Each row of a before or after table is a point. The points were changed in one or more steps. Then noise was added and the rows were shuffled. The steps act on how far a point lies along the listed directions, d1 being the first. What was done? A step turns or swaps two directions, mirrors them in a line or flattens them onto one, adds a multiple of one to another, or multiplies one. Angles are multiples of 10 degrees, from the lower direction toward the higher: turns from -170 to 170, lines from 10 to 170 but not 90. Use the fewest steps. Two steps may share a direction if one is a turn and the other turns, adds or multiplies; they go together, in the order done. Otherwise the lowest direction goes first.

Directions:
(1): 0.261, 0.016
(2): -0.016, 0.261
Before (9 x 2)
0.055, -0.011
-0.079, 0.020
0.048, -0.026
0.016, -0.003
-0.071, -0.014
-0.010, 0.064
-0.010, -0.012
0.030, 0.062
0.042, -0.013
After (9 x 2)
-0.029, -0.010
0.018, -0.010
0.025, -0.010
-0.009, -0.008
-0.005, 0.059
0.019, -0.028
0.010, 0.053
0.004, -0.006
-0.030, 0.019
Steps: multiply d1 by 0.4

Directions:
(1): -0.184, -0.141, 0.194, 0.143, 0.235, -0.049, -0.313, 0.073
(2): 0.189, 0.157, 0.102, -0.234, 0.340, 0.109, -0.021, -0.139
(3): -0.243, 0.183, 0.002, 0.070, 0.005, 0.407, 0.053, 0.082
Before (10 x 8)
-0.007, 0.052, 0.000, -0.001, -0.023, 0.041, 0.062, 0.011
-0.037, 0.029, 0.041, 0.028, 0.037, 0.075, -0.013, 0.026
0.007, 0.015, 0.004, 0.008, 0.006, 0.001, -0.041, 0.001
-0.036, 0.024, 0.012, 0.046, 0.001, 0.045, -0.025, 0.030
0.026, 0.043, 0.051, -0.041, 0.124, 0.055, -0.050, -0.025
0.054, 0.018, 0.030, -0.040, 0.093, -0.001, 0.004, 0.002
-0.082, 0.007, 0.042, 0.035, 0.070, 0.102, -0.093, 0.041
0.022, -0.015, 0.027, -0.006, 0.032, -0.077, -0.048, -0.004
0.108, 0.021, 0.041, -0.101, 0.122, -0.060, -0.027, -0.092
0.061, 0.007, 0.030, -0.082, 0.095, 0.019, -0.015, -0.040
After (10 x 8)
0.042, -0.016, -0.044, 0.006, -0.073, -0.060, 0.074, 0.031
-0.086, 0.061, 0.012, 0.059, 0.001, 0.125, -0.018, 0.043
0.000, 0.011, -0.010, 0.020, -0.025, -0.009, -0.023, 0.010
0.144, -0.081, -0.081, -0.034, -0.149, -0.240, 0.067, -0.071
-0.197, 0.049, -0.016, 0.104, -0.066, 0.225, -0.012, 0.102
-0.042, 0.093, 0.023, -0.002, 0.026, 0.118, 0.049, 0.015
-0.044, 0.016, -0.066, 0.046, -0.136, 0.055, 0.064, 0.036
-0.111, 0.068, 0.011, 0.065, -0.037, 0.174, 0.027, 0.064
0.063, -0.069, -0.004, 0.002, -0.040, -0.182, -0.029, -0.009
0.049, -0.038, -0.064, -0.020, -0.107, -0.050, 0.069, -0.004
Steps: mirror d1 and d2 in the line at 150 degrees; multiply d3 by 2.5

Directions:
(1): -0.002, 0.366, -0.068, -0.080, 0.029, 0.279, 0.275, -0.296, -0.007, -0.008, -0.129, -0.075
(2): 0.366, 0.157, -0.051, -0.126, 0.117, 0.104, -0.220, 0.144, 0.259, -0.266, 0.018, -0.028
(3): -0.124, 0.237, -0.441, 0.009, -0.026, -0.173, -0.208, 0.039, -0.123, 0.014, -0.118, 0.195
Before (8 x 12)
-0.102, -0.040, -0.001, 0.035, -0.033, -0.031, 0.019, -0.021, -0.050, 0.037, -0.007, 0.014
-0.122, 0.006, -0.056, 0.013, -0.029, -0.049, -0.004, -0.015, -0.085, 0.067, -0.032, 0.020
-0.149, 0.066, -0.176, 0.036, -0.073, -0.088, 0.003, -0.021, -0.108, 0.081, -0.047, 0.069
0.066, -0.053, 0.046, -0.005, 0.003, -0.003, -0.033, 0.051, 0.014, -0.036, 0.036, -0.017
0.017, 0.028, -0.006, 0.009, -0.007, 0.002, 0.040, -0.027, -0.032, -0.008, -0.011, 0.002
-0.016, 0.002, -0.028, 0.016, -0.004, -0.041, -0.012, 0.013, -0.004, 0.055, 0.018, 0.012
0.055, 0.068, 0.004, -0.041, 0.030, 0.067, 0.001, -0.006, 0.010, -0.049, -0.002, -0.016
-0.008, 0.026, -0.045, -0.016, -0.002, -0.028, -0.003, -0.011, 0.014, 0.008, -0.002, -0.013
After (8 x 12)
-0.014, 0.007, -0.040, -0.013, -0.004, -0.043, -0.012, 0.002, 0.009, 0.011, 0.006, -0.006
0.062, -0.057, 0.068, -0.005, 0.001, 0.017, -0.004, 0.031, 0.015, -0.030, 0.037, -0.032
-0.099, -0.012, 0.008, 0.032, -0.028, 0.001, 0.050, -0.048, -0.046, 0.035, -0.017, 0.002
-0.020, -0.010, -0.006, 0.018, -0.006, -0.034, 0.010, 0.005, -0.005, 0.061, 0.021, 0.002
-0.126, -0.003, -0.037, 0.014, -0.029, -0.038, 0.016, -0.026, -0.089, 0.075, -0.027, 0.012
-0.169, 0.003, -0.139, 0.051, -0.083, -0.108, 0.009, -0.008, -0.117, 0.101, -0.027, 0.066
0.058, 0.060, -0.028, -0.040, 0.029, 0.024, -0.054, 0.034, 0.011, -0.054, 0.004, 0.009
0.023, 0.035, -0.028, 0.005, -0.007, -0.010, 0.018, -0.015, -0.029, -0.018, -0.014, 0.010
Steps: turn d1 and d3 by 40 degrees; turn d1 and d2 by 30 degrees
